Rows are points. Each copy is the shape, with its points in the same order, turned, moved and blurred by noise. Say if it was mirrored as well.

Shape (9 x 3):
-27 2 -3

6 -11 23

-25 -8 2

43 46 32

-37 -52 54

-43 -3 12

22 -17 27

57 63 33

-24 -54 2
Copy 1 (9 x 3):
-13 -17 -43

4 -3 -4

-3 -13 -40

-47 -11 41

63 -32 -24

2 -33 -47

8 7 9

-65 -12 53

37 11 -48
Copy 1 is: only turned
Copy 2 (9 x 3):
4 12 4

-36 -1 3

-3 5 10

-60 31 -56

-46 1 64

-1 24 26

-46 -12 -11

-63 43 -76

-7 -31 40
Copy 2 is: mirrored
Copy 3 (9 x 3):
-8 13 10

-14 4 -37

-18 10 8

50 26 -64

-75 35 -21

-23 30 12

-16 0 -51

64 23 -73

-53 -10 0
Copy 3 is: mirrored
Copy 4 (9 x 3):
5 6 -22

-8 32 10

-15 9 -24

37 90 2

-73 22 -32

-20 10 -37

-22 46 30

52 96 8

-49 -9 6
Copy 4 is: only turned

Shape (12 x 6):
19 -5 -57 -3 35 55

-2 9 8 -12 16 56

-48 -11 -35 7 26 47

-12 17 31 -64 45 -56

-30 15 -20 -10 35 36

58 6 -29 5 30 23

26 -26 23 -32 -2 -33

-4 22 -31 -27 7 58

7 33 36 -35 -12 -71

-25 -7 -15 -17 25 60

-5 2 -10 -65 -12 -56

27 9 -60 34 29 13
Copy 1 (12 x 6):
-11 29 -35 46 -66 -40

-36 15 -31 15 -13 -27

-39 35 -60 19 -55 15

38 -49 -82 11 38 -3

-24 27 -57 31 -14 5

4 -3 3 54 -36 -39

29 -42 -29 -19 -9 -13

-11 54 -40 22 -22 -33

62 -31 -24 -16 50 7

-42 39 -56 18 -34 -28

70 -12 -61 -20 8 -4

5 9 -6 66 -61 8
Copy 1 is: mirrored
Copy 2 (12 x 6):
64 -14 -18 -22 -47 -60

46 -22 23 29 -20 -23

23 -1 37 3 -72 -30

-19 55 -18 76 17 -70

39 13 2 31 -55 -41

41 -19 -45 -19 -6 -35

-30 12 3 12 34 -36

77 4 22 11 -23 -42

-29 64 -21 47 43 -14

39 -13 33 11 -42 -41

-14 77 15 22 28 -50

32 5 -42 -39 -47 -25
Copy 2 is: mirrored
Copy 3 (12 x 6):
-26 38 52 3 34 59

-27 27 25 34 24 6

-54 50 -3 -15 13 44

50 -4 -28 -27 67 -27

-19 50 4 -5 22 28

9 -5 64 24 24 53

10 -58 15 -9 41 -2

-32 44 51 1 27 5

59 -37 -3 -25 8 -40

-44 39 21 6 29 26

18 -28 6 -69 43 -24

7 9 49 -2 1 82
Copy 3 is: only turned

Shape (13 x 8):
-30 46 42 -3 -50 -5 -5 -7

-14 45 29 23 20 46 -17 17

31 7 21 -22 69 -33 27 14

11 26 34 24 -30 -26 -8 -39

-23 56 -11 -12 -35 -32 -12 24

1 33 16 20 -8 -35 25 -22

-35 -2 -16 -40 32 13 -10 -5

42 -106 39 -83 -39 -39 -1 11

-27 6 65 26 11 -4 -18 6

11 -21 25 24 -43 -15 -6 -29

-34 25 12 0 -4 95 3 16

-20 51 62 -106 -56 -4 -23 3

-28 6 45 9 54 34 54 14
Copy 1 (13 x 8):
-15 -1 39 -4 35 37 28 -22

-4 11 -19 19 -24 24 16 -48

2 20 -76 -17 -13 -4 13 44

-5 7 15 1 34 -17 60 -3

-32 -24 45 -4 -19 29 20 23

3 -10 8 -20 5 -12 54 15

-31 -42 -36 18 -8 5 -26 0

36 14 -13 24 82 -21 -69 97

25 8 -15 38 14 24 43 -17

20 -10 23 16 41 -40 15 2

4 -7 0 7 -10 20 -31 -87

-79 18 18 17 76 68 -19 9

42 -10 -62 -23 -9 31 4 -38
Copy 1 is: only turned
Copy 2 (13 x 8):
8 -13 -5 86 30 -15 -3 57

-22 -10 -54 55 -28 26 6 48

-49 19 22 -10 -9 15 27 -11

-2 -25 -25 44 45 -42 20 29

24 21 3 79 6 -19 -28 11

-31 -17 -5 39 29 -36 -7 12

20 -20 7 5 -12 49 -21 24

55 23 87 -54 21 -32 60 77

-29 11 -34 29 34 14 13 68

14 -19 -18 10 33 -51 12 58

0 -44 -32 54 -60 33 -14 86

50 -4 65 108 24 31 44 55

-77 -23 -1 11 -23 34 -9 60
Copy 2 is: only turned
Copy 3 (13 x 8):
-25 -51 -11 -49 2 -38 -22 -34

42 -33 18 -44 -1 14 -2 -8

5 47 -29 -4 24 25 58 -27

1 -11 -37 -37 41 -48 -29 -26

-55 -17 -2 -38 11 18 -39 -27

-6 4 -23 -29 42 -21 -12 -55

2 29 1 -4 -51 7 -8 -20

-74 18 -45 76 -11 -86 47 32

32 -47 -36 -7 3 -12 6 -32

0 -12 -21 6 34 -66 -30 -13

36 -33 71 -35 -40 -18 0 -10

-83 -39 -29 -75 -59 -44 23 7

45 -7 23 -5 -9 -3 54 -66
Copy 3 is: only turned
Copy 4 (13 x 8):
-68 -20 2 20 44 -8 -14 -11

-5 -1 50 1 73 16 -10 -25

47 -6 35 17 -29 13 -58 -12

-62 -4 -1 -14 5 32 -32 -18

-50 -30 24 16 21 -5 -1 38

-45 8 16 14 -2 30 -31 1

18 20 23 -22 22 -48 -16 12

38 -60 -94 -33 -55 -31 -1 -34

-11 -5 -11 -1 64 23 -49 -17

-41 -4 -35 -25 7 33 -5 -19

-2 25 37 4 88 -21 35 -48

-58 -76 0 23 24 -92 -27 -41

33 48 19 45 46 4 -33 -37
Copy 4 is: only turned

Shape (13 x 9):
-43 -33 -46 29 -27 19 -17 13 56

26 54 54 -17 1 -6 -20 -27 29

-7 7 -55 71 -28 0 28 -65 22

9 9 -25 -84 -35 -21 7 40 11

-14 58 37 -17 22 7 34 7 -14

-20 -31 -56 59 -34 21 0 -9 2

36 20 55 -20 13 -35 4 -17 -19

-2 7 32 -21 40 -29 14 -54 6

2 42 14 -24 45 -61 -8 16 3

-18 -13 26 -44 -32 -33 -16 46 -23

-17 -58 -56 52 -11 51 35 -33 44

15 -33 -81 52 3 58 -15 -15 14

38 19 43 5 14 -40 35 22 23
Copy 1 (13 x 9):
-17 29 21 -21 28 21 70 -43 13

-31 15 -66 -8 -34 24 -11 48 -25

-42 28 7 65 -38 59 50 -47 29

-62 -21 -54 -47 8 -51 -3 -45 -8

-13 -14 -26 25 -2 -1 -55 17 -22

-16 -8 31 11 -11 45 61 -60 24

-37 -14 -29 -15 -73 -3 -33 32 -23

-67 27 5 0 -46 14 -39 30 -10

-31 5 -21 -11 -31 -47 -30 40 26

-4 -15 -18 -70 -26 -28 -25 -34 -10

-55 14 57 32 11 53 78 -53 -16

-52 -38 34 17 11 55 88 -25 28

-18 1 -22 16 -55 -43 4 25 -39
Copy 1 is: mirrored
Copy 2 (13 x 9):
-24 4 38 -70 -42 1 -35 32 -19

4 23 -2 0 67 2 -36 -17 60

3 1 53 -31 -9 77 22 49 13

38 -4 26 -42 20 -20 -49 -78 -39

4 24 12 52 14 -7 -9 -43 24

10 8 27 -34 -44 37 -8 58 -27

55 18 12 27 68 -20 -15 -10 29

11 -25 40 20 63 -23 4 2 31

46 -9 51 20 22 -36 -43 -31 51

43 18 25 6 26 -44 -73 -21 -45

-27 -3 22 -63 -40 19 44 59 -26

10 -26 -20 -58 -61 37 11 46 -6

55 55 37 -2 30 -35 3 -21 39
Copy 2 is: only turned
Copy 3 (13 x 9):
-25 56 -72 20 50 -8 7 -8 -6

1 -10 -10 -36 -43 12 -53 53 -16

67 0 -81 -20 47 -2 32 3 -9

19 41 5 64 -23 -17 -78 -14 4

17 -6 6 -2 -25 69 -45 5 -42

13 25 -51 -4 65 -18 33 -34 -16

7 -50 22 -6 -44 11 -28 21 -11

16 -22 -5 1 -45 44 9 34 15

1 -23 24 42 0 37 -50 57 -3

-25 12 28 59 -21 -21 -31 -10 -38

9 31 -96 -14 42 10 38 -55 25

14 39 -40 -39 80 -7 10 -45 33

-6 -62 -24 19 -15 21 -59 8 -10
Copy 3 is: mirrored
